Every row gives one point. The points of each table are mixes of a few directions, plus a little noise. Count the directions of each table, and those that both share. Where both have some left over, give the other angles between the two spaces (their principal angles), to ten degrees, smallest first.

First (6 x 3):
15 -23 2

9 -17 -11

-6 4 -21

-22 27 -30

9 -15 0

-3 24 60
Second:
0 5 19

-12 31 33

5 -17 -32

-16 18 -23

23 -36 3
Directions: first 2, second 2, shared 2

First (5 x 4):
19 12 3 19

2 -31 25 10

-22 -30 -34 22

-17 6 -35 -2

16 44 39 -51
Second (8 x 4):
-2 -25 60 -32

2 19 -49 25

1 2 -1 -1

-1 -25 59 -33

1 20 -47 26

2 22 -50 26

0 -9 21 -12

0 -2 3 -2
Directions: first 3, second 1, shared 1

First, 9 rows:
34 23 6 -31 -13 6

-3 -6 -5 0 -11 5

-7 -4 -1 7 5 -2

-8 3 7 14 28 -12

14 -4 -11 -22 -46 19

-6 11 16 18 50 -21

5 5 3 -4 2 -1

-21 -16 -5 20 9 -4

-5 -13 -10 -1 -24 10
Second, 9 rows:
0 1 1 0 2 -1

-4 -12 -10 -2 -24 10

-1 -4 -3 -1 -8 3

10 29 25 6 60 -24

0 1 1 0 2 -1

5 16 14 3 33 -13

2 7 6 1 14 -6

-7 -21 -17 -4 -42 17

-6 -18 -15 -3 -37 15
Directions: first 2, second 1, shared 1

First, 8 rows:
0 2 -6 3 -2 4 -6 1

-5 -24 48 -27 21 -37 45 -11

-2 -12 25 -14 10 -19 24 -5

-3 -12 26 -15 12 -19 24 -5

4 11 -22 13 -9 17 -21 4

2 12 -24 14 -11 18 -22 5

6 30 -60 33 -26 45 -56 12

-1 -5 11 -7 6 -9 11 -3
Second:
-15 10 -9 26 -26 -2 -21 4

32 -4 -16 -31 37 28 11 0

-16 0 12 13 -16 -17 -2 -1

-19 25 -33 48 -47 13 -50 10

5 -8 12 -15 14 -6 16 -3

1 -2 3 -4 4 -1 4 -1

16 -26 39 -47 44 -19 52 -11

20 -9 2 -28 30 9 19 -3

-10 2 3 10 -12 -7 -5 0

-14 12 -13 28 -28 1 -25 5
Directions: first 1, second 2, shared 1

First:
-18 8 2 2 -20 2 -15 29 37

22 -11 3 10 21 -18 19 -26 -54

39 -7 8 48 1 -25 18 -9 -42

2 -3 -11 14 -6 -33 -6 6 -46

11 4 -3 -6 1 26 2 -12 23

1 11 -26 -17 -17 26 -19 0 24

-4 -4 22 -16 27 24 20 -18 27

-19 3 9 -4 -9 2 -8 21 30

-31 -1 -1 -30 5 -3 -10 7 4
Second (7 x 9):
-15 -1 -17 -20 0 -16 -14 -1 -32

-23 -6 30 6 6 -17 8 22 18

-18 -3 1 -11 3 -12 -3 7 -6

13 1 -24 8 -11 -14 -10 -4 -39

21 7 -25 -18 2 33 -5 -28 1

11 4 -19 -17 2 21 -4 -19 -2

14 -2 53 51 0 5 28 22 60
Directions: first 4, second 3, shared 3

First (9 x 11):
-1 -1 -1 0 -1 1 0 -1 -2 0 0

35 32 19 -4 26 -32 1 16 57 -9 1

-17 -16 -10 2 -13 16 -1 -8 -28 4 -1

-4 -4 -2 1 -3 4 0 -2 -6 1 0

13 12 7 -1 10 -12 0 6 21 -3 0

10 9 5 -1 7 -9 0 4 16 -2 0

-15 -14 -8 2 -12 14 0 -7 -25 4 -1

-3 -2 -2 0 -2 3 0 -1 -5 1 0

-17 -15 -9 2 -13 16 -1 -8 -27 4 -1
Second, 9 rows:
-10 -4 6 6 0 -15 7 13 -21 9 1

-21 -5 -22 22 11 16 15 7 -60 16 2

9 3 -1 -8 -1 9 -7 -10 22 -8 -2

7 1 10 -8 -5 -9 -4 -1 21 -5 0

10 3 11 -10 -5 -7 -7 -3 27 -7 -1

-1 2 -16 3 5 23 -1 -11 -7 -2 0

-12 -4 -7 12 5 1 9 8 -34 10 2

9 2 11 -10 -5 -8 -6 -2 27 -7 -1

9 2 10 -9 -5 -9 -6 -2 25 -7 -1
Directions: first 1, second 2, shared 0; angles 40

First:
-11 -4 -4 -9 11 -4 -9 -12 1 4 -20 -20

-4 11 3 3 12 -5 -3 -2 8 -8 23 -7

-1 14 -3 -14 10 -3 -7 -20 15 -3 -8 -17

7 -3 1 4 -7 3 4 8 -5 0 3 9

5 15 -10 2 18 -13 3 5 -5 -18 15 -13

-10 20 -8 -11 8 -5 -4 -6 17 -8 7 -7

1 -22 3 8 5 -2 -1 1 -20 5 -12 -9

-12 -15 -15 -14 -16 5 -1 4 -5 15 -47 7

10 0 2 8 -4 2 6 9 -5 -4 11 8

-14 -11 28 32 -24 16 7 34 7 10 60 51

30 -7 3 -9 -12 8 5 -18 -7 7 -31 -2
Second, 11 rows:
12 -7 4 2 -2 0 4 4 -1 3 7 -11

-9 -3 -9 -21 -15 3 4 17 29 17 -1 -24

-8 1 -6 -11 -7 1 0 7 15 7 -2 -8

2 13 9 31 24 -5 -10 -30 -44 -31 -6 49

31 -18 12 9 -2 1 9 6 -9 5 18 -24

-28 13 -13 -15 -4 1 -7 1 17 2 -15 11

-34 16 -15 -18 -4 1 -8 1 21 2 -18 13

22 -6 13 22 11 -2 2 -11 -28 -12 9 8

7 -5 2 -1 -3 0 3 4 2 4 5 -10

28 -16 11 9 -2 0 9 5 -9 4 16 -21

-22 12 -9 -7 1 0 -7 -4 7 -3 -13 16
Directions: first 5, second 2, shared 1; angles 80

First, 10 rows:
13 4 7 10 0 -11 4 -21 -9 18 37 22 12 8

-15 -33 17 -24 -22 -11 -5 19 -39 -7 -6 13 -32 -7

21 -1 -30 30 24 23 -34 -17 -25 -1 0 -26 3 -36

-4 20 8 -9 -26 -25 5 -4 -4 14 34 16 9 15

-13 -20 -4 -13 7 28 -6 -3 13 -26 -43 -41 37 -10

10 -23 -2 11 29 1 21 19 11 7 -35 0 -26 12

-47 32 21 -47 -45 -4 6 25 38 -36 -10 6 -11 9

20 6 -32 28 29 6 1 0 13 16 -26 -41 28 5

2 9 17 -6 -11 -17 18 -19 12 15 32 22 32 25

11 7 -2 20 15 9 -11 -1 -9 -3 16 28 -51 -21
Second, 8 rows:
-35 -32 3 -10 -6 -8 -15 -9 -29 9 -16 -5 -20 -2

-20 -31 11 -3 -16 -17 -38 -22 -9 2 4 -10 -2 -24

-14 -4 -2 0 8 8 4 9 -17 9 -17 -5 -18 10

-48 -50 2 -35 -16 -29 2 -26 -39 -12 -13 25 7 1

48 60 17 46 2 20 -16 31 36 -15 7 -32 27 -9

7 -13 -23 -15 14 3 15 -11 9 26 12 14 -30 3

31 49 1 13 7 15 31 25 19 -20 0 4 29 19

36 22 -10 2 8 6 16 2 30 1 21 9 7 1
Directions: first 6, second 4, shared 0; angles 30, 40, 50, 60

First (11 x 18):
-4 -2 8 -2 -5 -7 6 -9 0 1 -7 1 -5 9 -2 5 6 -4

-6 0 0 -4 28 -6 -3 -3 -2 -14 -12 12 6 -10 4 8 19 24

15 -2 13 18 -23 -3 3 -11 0 9 32 -20 1 9 1 -11 -3 -5

-31 5 -20 -21 -2 31 3 14 4 4 -21 7 -27 1 -13 5 -27 -24

16 -1 -3 -7 -22 -12 -3 14 3 11 -16 5 10 7 3 -3 -15 -28

29 5 0 19 -32 -24 7 0 -8 14 15 -10 12 7 -4 -11 -1 -6

-7 -9 19 -12 -9 -2 1 -9 10 3 -15 1 -6 17 5 7 -2 -22

-16 21 -38 14 11 7 19 4 -22 -3 8 1 -18 -17 -28 0 8 34

24 6 -21 3 16 -16 -12 25 -7 -5 -8 14 30 -22 6 -7 4 18

-23 -20 39 3 50 40 -23 -29 20 -27 47 -19 -6 -11 28 0 17 34

2 -3 3 -12 -12 -10 1 5 4 6 -26 9 2 11 1 5 -6 -23
Second, 11 rows:
-10 -29 16 -11 -34 23 13 -5 2 12 -7 15 3 -7 -15 15 -3 -4

-1 23 -9 10 13 19 -12 20 20 -5 4 5 -13 -8 -9 -19 20 -16

-25 16 -8 -3 5 -14 5 -7 -5 5 10 14 -20 -8 4 21 -16 5

1 5 -6 -4 6 -18 14 -8 -5 3 -6 14 -14 -1 7 10 -18 -1

7 4 11 13 20 -18 0 17 12 -5 1 -7 -11 4 3 -31 31 6

-5 16 -11 13 2 16 -4 7 9 5 5 -12 7 -3 -7 0 8 -5

1 -8 -2 2 -14 15 17 1 8 11 -10 8 2 -4 -10 5 1 -8

-4 1 -6 11 0 -11 21 -5 0 14 -4 -8 3 3 1 9 -4 7

56 -9 14 -10 22 8 -56 18 -1 -48 -2 -19 22 16 11 -60 29 -13

-6 2 -21 -12 -10 -13 13 -35 -29 9 0 -1 13 4 11 51 -58 8

-13 -20 24 -9 -11 -8 -11 -2 -8 -4 9 -10 7 4 3 1 8 19
Directions: first 5, second 6, shared 0; angles 40, 50, 50, 60, 70
